Each row of a before or after table is a point. The points were changed in one or more steps. Then noise was added and the rows were shuffled. The steps act on how far a point lies along the listed directions, d1 being the first. Write out the steps. A step turns or swaps two directions, mirrors them in a line or flattens them onto one, adds a multiple of one to another, or multiplies one. Angles are multiples of 10 degrees, from the lower direction toward the higher: turns from -170 to 170, lines from 10 to 170 but not 90. Use the fewest steps. Two steps may share a direction if one is a turn and the other turns, adds or multiplies; they go together, in the order done. Otherwise the lowest direction goes first.
In the rows, zero is written as 128.

Directions:
(1): [ 92 150]
(2): [106  92]
Before (12 x 2):
[[108 112]
 [115 148]
 [119 103]
 [102 114]
 [114 100]
 [131 122]
 [102 117]
 [120  96]
 [ 23 154]
 [124  99]
 [164 160]
 [129  99]]
After, 12 rows:
[[159 129]
 [144 149]
 [138 153]
 [ 83 109]
 [150 161]
 [127 136]
 [156 126]
 [132 105]
 [152 135]
 [215  65]
 [147 155]
 [152 150]]
Steps: turn d1 and d2 by 160 degrees

Directions:
(1): [145 177 154 116]
(2): [ 92 160  93 132]
Before, 9 rows:
[[115 157 116 109]
 [154 174 156 113]
 [136  99 140 148]
 [177 119 156 100]
 [116  86  99 138]
 [101 175 120 120]
 [137  85 133 154]
 [124 217 134 116]
 [ 99  68 111 132]]
After (9 x 4):
[[157  80 144 126]
 [110 172 106 128]
 [134  42 119 137]
 [132 179 141 141]
 [118  98 113 113]
 [ 98 183 120 116]
 [175 129 159 100]
 [105  80 112 135]
 [132 159 147 141]]
Steps: mirror d1 and d2 in the line at 120 degrees

Directions:
(1): [ 99 121  99 154 151 101 137 186]
(2): [148 149 192 132 139 139 132 172]
(3): [131 124 107 128 175 193 112 133]
(4): [ 97  68 167 134 154 121 125 110]
(5): [112 150 129  86 163 120 184 115]
(6): [ 68 174 143 144 126 135 103 111]
Before:
[[131 171  70 122 101 133 113 122]
 [132 133  93 133 140 168 131 145]
 [170 122 135  91 145 152 153 138]
 [124 116 175 117 139 138 123 107]
 [121 154 133 149 116  93 123 185]
 [151 135 141 105 151 170 150 125]
 [114 169 151 127 118 104 132 131]
 [145 111  80 115 161 142 156 108]
 [140 138 111 138  98 108 112 112]
 [127 141 146 136 129 100 129 166]
 [141 122  79 115 166 164 144 145]
 [106 155 160 132 126 131 111 156]
 [114 129 185  96 137 163 123  97]
 [105 169  72 134 131 156 124 113]]
After:
[[134 127  76 133 178 222 117 149]
 [120 117 171 113 145 139 127 102]
 [150  85  66 142 172 186 111 113]
 [116 146 144 119 118  67 157 151]
 [141 101  49 124 208 232 111 144]
 [141 118 103 101 183 207 141 105]
 [100 162 146 120  94  61 150 111]
 [ 97 164 149 111 136 121 137 144]
 [110 154  61 150 147 199  92 120]
 [110 166 134 129 105  51 161 171]
 [148 150 136 139  75  83 119 123]
 [107 121 167  92 152 179 123  85]
 [136 168  74 131  98 140  99 129]
 [157 106 102  85 165 174 150 117]]
Steps: turn d4 and d5 by -20 degrees; turn d2 and d5 by 60 degrees; multiply d3 by 2.5

Directions:
(1): [101 102 124 127 107 166 106  58 102 129 107]
(2): [ 75 189 157 131 130 148 117 122 169 112 129]
(3): [118  98  98 126 166 158 130 121 150  99 193]
(4): [178 166 139  76 157 167 141 109 115 137 128]
(5): [128 165  92 120  74 138 118 147  85  97 158]
(6): [119 156  54 132 162 117 101 125 134 154 101]
Before, 8 rows:
[[131 131 107 132 133 187 125 110 110  91 154]
 [225 149 120 115 158  67 143 217 149 192 116]
 [159 175 129 117 173  91 144 184 170 129 138]
 [ 99 169 159 107 129 169 117 118 160  96 131]
 [119 183  65 110 160 169 110 132 141 106 128]
 [ 29 117 142 176  97 138  88  81 153 105 101]
 [132 158 130 125 112  87 120 178 141  75 164]
 [ 97 178 115 116  68 128 131 105  81 115 130]]
After, 8 rows:
[[159 169 186  93 146 156 140 102 132 134  94]
 [132 111 147 123 161 100 114 112 156 121 103]
 [107 121  78 159 145 105 114 161 152 126  96]
 [130 162  59 138 119 117  90 159 136 154 138]
 [ 83 116 170 148 138  87 149 106 156 153  98]
 [125  82 126 169 137 135 133 135 130 109 130]
 [107 132 152 131  95 126 116 138 134 110 104]
 [123 159  84 133 127 103 110 143 130 127 118]]
Steps: flatten d1 and d6 onto the line at 110 degrees; flatten d2 and d3 onto the line at 130 degrees; turn d4 and d5 by 150 degrees
